Every row gives one point. Each copy is the shape, with its points in the same order, turned, moved and blurred by noise. Is it also mirrored, or only turned?

Shape (5 x 2):
33  155
-24  -26
-79  242
-193  4
71  -146
Copy 1:
166  -143
67  -9
85  -259
-87  -58
100  170
Copy 1 is: mirrored
Copy 2 (5 x 2):
-48  186
-48  -13
-203  208
-201  -53
95  -91
Copy 2 is: only turned

Shape, 10 rows:
68  58  193  396
-456  -10  -79  -80
58  25  8  3
29  104  -4  -38
-50  154  -98  -77
82  161  -32  -85
25  156  -62  59
59  78  129  -76
-41  7  -37  28
-15  -135  -107  -44
Copy 1, 10 rows:
-249  -69  261  335
-285  -133  -226  -250
-5  34  65  37
-38  99  69  -18
-78  155  -44  -69
-1  186  65  -31
-104  146  27  75
-15  48  185  -65
-66  4  -15  25
70  -76  -98  15
Copy 1 is: only turned
Copy 2 (10 x 4):
33  -57  259  428
-431  12  -121  19
73  19  -19  115
38  121  -38  91
-55  190  -166  105
79  159  -67  84
21  119  -53  236
92  91  98  42
-50  -5  -55  147
-24  -119  -137  38
Copy 2 is: only turned
Copy 3, 10 rows:
89  -266  386  33
-349  -17  -122  -276
52  42  33  -11
66  58  70  -109
35  80  11  -197
141  94  78  -142
80  -47  96  -138
28  169  108  -35
-23  -45  15  -92
11  -31  -131  41
Copy 3 is: mirrored

Shape:
113  -140  187  -145  -103  276  3  57
-29  -6  -174  -2  216  -83  154  -232
-85  -74  -157  86  188  -152  66  27
-71  -45  14  3  181  -147  199  -47
-25  -53  -132  160  18  -91  180  -101
141  280  42  198  171  -152  -84  45
83  -182  129  -95  1  -71  111  -150
398  -129  183  -141  -103  69  -47  76
-148  -35  -38  48  -13  -23  -209  -8
68  97  -79  132  193  -106  -128  14
15  -73  10  18  12  161  -286  180
2  110  -73  -84  -57  1  -187  166
Copy 1, 12 rows:
-11  28  50  -309  -107  183  -120  131
17  -29  -209  6  161  59  35  -353
-42  -182  -221  55  117  -66  101  -133
20  -68  -161  -116  152  -124  84  -192
-12  -47  -246  27  -28  -109  -43  -239
140  96  -45  249  242  -130  -56  62
155  -72  13  -231  -42  15  -9  -183
321  2  40  -201  -125  170  -82  191
-163  -132  85  116  -18  32  16  -38
60  -69  -81  212  183  -3  -17  -13
-120  -147  58  55  -4  175  -67  230
-68  30  12  123  -27  115  120  161
Copy 1 is: mirrored
Copy 2 (12 x 8):
-114  211  268  -108  -149  82  -86  -213
-125  -162  -123  4  117  -51  243  -134
-124  -92  -55  134  34  -90  174  102
-138  -125  86  -36  91  -68  256  50
-78  -106  -50  62  -34  117  266  10
238  -4  10  35  263  42  -1  172
-31  -110  208  -82  -102  -43  165  -173
200  229  297  -76  -164  -56  7  -210
-95  -132  -15  57  -82  36  -184  42
93  -30  -64  139  144  -45  -22  64
-64  145  81  135  -85  -4  -301  -21
21  107  -71  -86  -90  -42  -189  91
Copy 2 is: mirrored
Copy 3:
153  -144  -28  -137  -71  354  -89  -6
-78  -80  -16  -166  186  -200  137  -268
-111  -180  -20  25  212  -236  1  -31
18  -203  117  -68  149  -179  105  -106
-72  -205  -100  18  -8  -134  102  -142
69  224  127  243  125  -143  59  -20
199  -163  25  -218  -52  -56  -38  -133
368  0  -85  -146  -56  190  -123  112
-184  -35  -3  -28  -71  -75  -221  -51
-39  80  -23  92  184  -110  -63  -37
-80  -6  -73  38  52  138  -302  82
-121  103  10  -56  37  59  -112  181
Copy 3 is: only turned
